Each row of a before or after table is a point. One or more steps were done to the points. Then noise was added and the rows were shuffled. The steps act on columns, c1 being the first. Write out the steps. A step turns or swaps two columns, mirrors them in a line or flattens them onto one, adds a multiple of one to another, or multiplies or shifts one. Angles are multiples of 10 degrees, from the lower column toward the higher: turns from -170 to 170, lines from 10 to 170 but not 90. Use the fewest steps. Two steps may share a column if one is a turn and the other turns, adds or multiplies; they go together, in the order done. Otherwise the lowest column goes first.

Before (11 x 2)
[[ 0.24  0.49]
 [ 0.47  0.21]
 [-0.48  0.19]
 [ 0.05  0.38]
 [-0.09 -0.47]
 [ 0.32 -0.19]
 [ 0.01  0.46]
 [-0.13  0.13]
 [ 0.36  0.14]
 [ 0.20  0.02]
 [-0.04  0.07]]
After (11 x 2)
[[-0.08 -0.02]
 [ 0.41 -0.24]
 [-0.42  0.16]
 [-0.34  0.19]
 [ 0.06  0.20]
 [-0.04  0.51]
 [ 0.00  0.39]
 [ 0.29  0.24]
 [-0.37  0.39]
 [-0.35 -0.39]
 [-0.18 -0.08]]
Steps: turn c1 and c2 by 70 degrees

Before (8 x 8)
[[ 0.27 -0.30 -0.15  0.37 -0.26 -0.29  0.07  0.17]
 [-0.01 -0.46 -0.11  0.06  0.08  0.22 -0.36  0.00]
 [-0.28 -0.02 -0.45 -0.06  0.27 -0.14 -0.05 -0.36]
 [-0.09  0.10  0.74 -0.08  0.20  0.18 -0.25 -0.31]
 [ 0.10 -0.38  0.48 -0.07  0.39  0.00  0.19 -0.25]
 [-0.11 -0.20 -0.46  0.21 -0.23  0.27  0.08 -0.89]
 [-0.21 -0.36 -0.54 -0.19 -0.35 -0.06 -0.09  0.03]
 [ 0.52  0.38 -0.38 -0.13  0.06  0.21 -0.29  0.11]]
After (8 x 8)
[[ 0.08 -0.31  0.49 -0.08 -0.24 -0.01  0.24  0.41]
 [-0.04 -0.08 -0.14  0.07  0.00  0.20  0.09  0.06]
 [-0.32  0.03 -0.46 -0.06 -0.36 -0.15 -0.02  0.27]
 [-0.22 -0.16 -0.55 -0.16  0.03 -0.06  0.14 -0.34]
 [-0.10 -0.19 -0.47  0.20 -0.91  0.24  0.12 -0.22]
 [ 0.27 -0.20 -0.14  0.35  0.16 -0.29  0.18 -0.27]
 [ 0.51  0.39 -0.39 -0.12  0.07  0.22 -0.31  0.08]
 [-0.08  0.18  0.73 -0.10 -0.30  0.18 -0.16  0.17]]
Steps: flatten c2 and c7 onto the line at 140 degrees; swap c5 and c8

Before (9 x 12)
[[-0.19 -0.31  0.16 -0.52 -0.15 -0.02 -0.24 -0.36  0.15 -0.35 -0.38 -0.17]
 [ 0.17  0.15  0.28 -0.23 -0.09 -0.16 -0.15 -0.32 -0.04 -0.07 -0.18 -0.50]
 [ 0.04  0.12 -0.32 -0.37 -0.31 -0.27 -0.15 -0.25  0.14 -0.03  0.06 -0.30]
 [ 0.41 -0.33 -0.40  0.31 -0.25 -0.15 -0.19  0.02 -0.42 -0.06  0.20 -0.01]
 [ 0.33 -0.41 -0.39  0.07  0.27  0.34 -0.25  0.04 -0.14  0.13  0.22  0.24]
 [ 0.04 -0.18  0.36 -0.51 -0.02  0.31  0.38 -0.82  0.16 -0.25 -0.56  0.22]
 [-0.01 -0.62 -0.06  0.21 -0.08  0.29 -0.09 -0.16  0.09  0.30  0.23  0.32]
 [-0.01 -0.57 -0.57  0.41  0.16  0.19  0.05  0.22 -0.21  0.33  0.06  0.09]
 [-0.18  0.23 -0.07 -0.47 -0.45 -0.12 -0.20  0.07 -0.35 -0.16  0.23 -0.49]]
After (9 x 12)
[[ 0.37 -0.34 -0.53 -0.40 -0.27 -0.17 -0.16  0.00 -0.39 -0.07  0.14  0.00]
 [-0.16  0.22 -0.09 -0.10 -0.42 -0.13 -0.18  0.05 -0.35 -0.18 -0.59 -0.49]
 [ 0.35 -0.42 -0.55 -0.09  0.25  0.34 -0.26  0.03 -0.14  0.13 -0.01  0.24]
 [ 0.01  0.13 -0.38  0.10 -0.33 -0.28 -0.18 -0.25  0.16 -0.05 -0.38 -0.30]
 [-0.15 -0.31  0.24  0.29 -0.17  0.00 -0.26 -0.35  0.14 -0.36 -0.46 -0.18]
 [ 0.00 -0.59 -0.08 -0.04 -0.05  0.25 -0.10 -0.16  0.08  0.30  0.23  0.34]
 [ 0.04 -0.17  0.48  0.53 -0.04  0.31  0.40 -0.81  0.17 -0.25 -0.31  0.21]
 [ 0.18  0.14  0.35  0.20 -0.10 -0.15 -0.17 -0.33 -0.07 -0.07 -0.15 -0.49]
 [ 0.02 -0.56 -0.77  0.03  0.14  0.19  0.03  0.22 -0.20  0.30  0.48  0.09]]
Steps: multiply c3 by 1.3; add -1 times c10 to c11; turn c4 and c11 by 120 degrees

Before (8 x 24)
[[ 0.24 -0.23 -0.24  0.19  0.24  0.38  0.00  0.18  0.23  0.42 -0.30  0.08
   0.46  0.18 -0.18 -0.04 -0.17  0.09  0.02 -0.06  0.00 -0.30 -0.29  0.45]
 [-0.14 -0.22  0.33  0.10  0.05 -0.20  0.16 -0.01  0.01  0.21 -0.66 -0.26
  -0.27 -0.44  0.06  0.23  0.31  0.27 -0.47  0.23 -0.14 -0.25  0.00  0.28]
 [ 0.03  0.41  0.42 -0.22 -0.23 -0.35 -0.46 -0.39  0.48 -0.04  0.22  0.28
  -0.25  0.19  0.06 -0.32  0.01 -0.43  0.33  0.48  0.16 -0.34  0.05 -0.12]
 [ 0.27  0.41  0.51 -0.32 -0.30  0.09 -0.24 -0.17  0.25  0.23  0.16 -0.27
   0.13 -0.42 -0.21  0.36  0.39 -0.23 -0.03 -0.01 -0.26 -0.08  0.03  0.10]
 [-0.14  0.30 -0.36 -0.16 -0.29 -0.05  0.24 -0.02 -0.01 -0.33  0.17 -0.35
   0.34  0.05 -0.09  0.30  0.51 -0.47 -0.08 -0.02 -0.27  0.52 -0.11  0.15]
 [ 0.50  0.12  0.45 -0.29  0.17  0.42  0.00  0.27 -0.26  0.14 -0.42  0.24
   0.21 -0.32  0.08 -0.03  0.48  0.24 -0.03 -0.18 -0.17  0.57  0.42 -0.16]
 [ 0.38  0.02  0.01  0.07  0.41 -0.23 -0.23 -0.40 -0.11 -0.07 -0.14 -0.31
  -0.28 -0.10  0.28  0.32  0.07  0.31 -0.42 -0.18 -0.29 -0.02  0.06 -0.20]
 [ 0.06  0.07 -0.35 -0.12 -0.40 -0.27 -0.62  0.23 -0.04 -0.28 -0.39 -0.22
  -0.35  0.37  0.60 -0.05 -0.29  0.38  0.47  0.63  0.58  0.45  0.02  0.48]]
After (8 x 24)
[[ 0.21  0.41  0.29 -0.22 -0.23 -0.33 -0.45 -0.39  0.07  0.20  0.22  0.29
  -0.25  0.19  0.06 -0.32  0.01 -0.42  0.33  0.48  0.51 -0.34  0.04  0.39]
 [-0.19  0.01 -0.03  0.07  0.41 -0.23 -0.23 -0.40 -0.27  0.32 -0.14 -0.30
  -0.27 -0.11  0.29  0.32  0.06  0.31 -0.42 -0.18 -0.16 -0.03  0.05  0.30]
 [ 0.10  0.30 -0.49 -0.16 -0.29 -0.05  0.23 -0.02 -0.26 -0.09  0.18 -0.35
   0.33  0.06 -0.10  0.30  0.52 -0.47 -0.07 -0.03 -0.06  0.52 -0.11  0.65]
 [-0.06  0.08 -0.45 -0.13 -0.41 -0.28 -0.61  0.22  0.57  0.03 -0.40 -0.22
  -0.34  0.37  0.61 -0.06 -0.29  0.37  0.47  0.64  0.06  0.44  0.02  0.99]
 [-0.53 -0.22  0.08  0.19  0.24  0.39  0.00  0.18 -0.05 -0.11 -0.29  0.08
   0.47  0.17 -0.19 -0.04 -0.16  0.09  0.03 -0.06  0.23 -0.29 -0.29  0.95]
 [-0.06  0.42  0.54 -0.33 -0.29  0.10 -0.24 -0.17 -0.29  0.31  0.17 -0.26
   0.13 -0.42 -0.22  0.36  0.38 -0.22 -0.04 -0.01  0.20 -0.08  0.03  0.60]
 [ 0.13 -0.22  0.38  0.11  0.05 -0.20  0.17 -0.01 -0.13 -0.06 -0.67 -0.27
  -0.26 -0.45  0.06  0.23  0.31  0.27 -0.47  0.24 -0.02 -0.25  0.00  0.78]
 [-0.19  0.11  0.43 -0.29  0.17  0.41  0.00  0.27 -0.12  0.50 -0.43  0.23
   0.21 -0.31  0.07 -0.03  0.49  0.24 -0.03 -0.20 -0.29  0.55  0.42  0.33]]
Steps: turn c3 and c10 by -40 degrees; turn c1 and c10 by 130 degrees; mirror c9 and c21 in the line at 50 degrees; shift c24 by 0.50
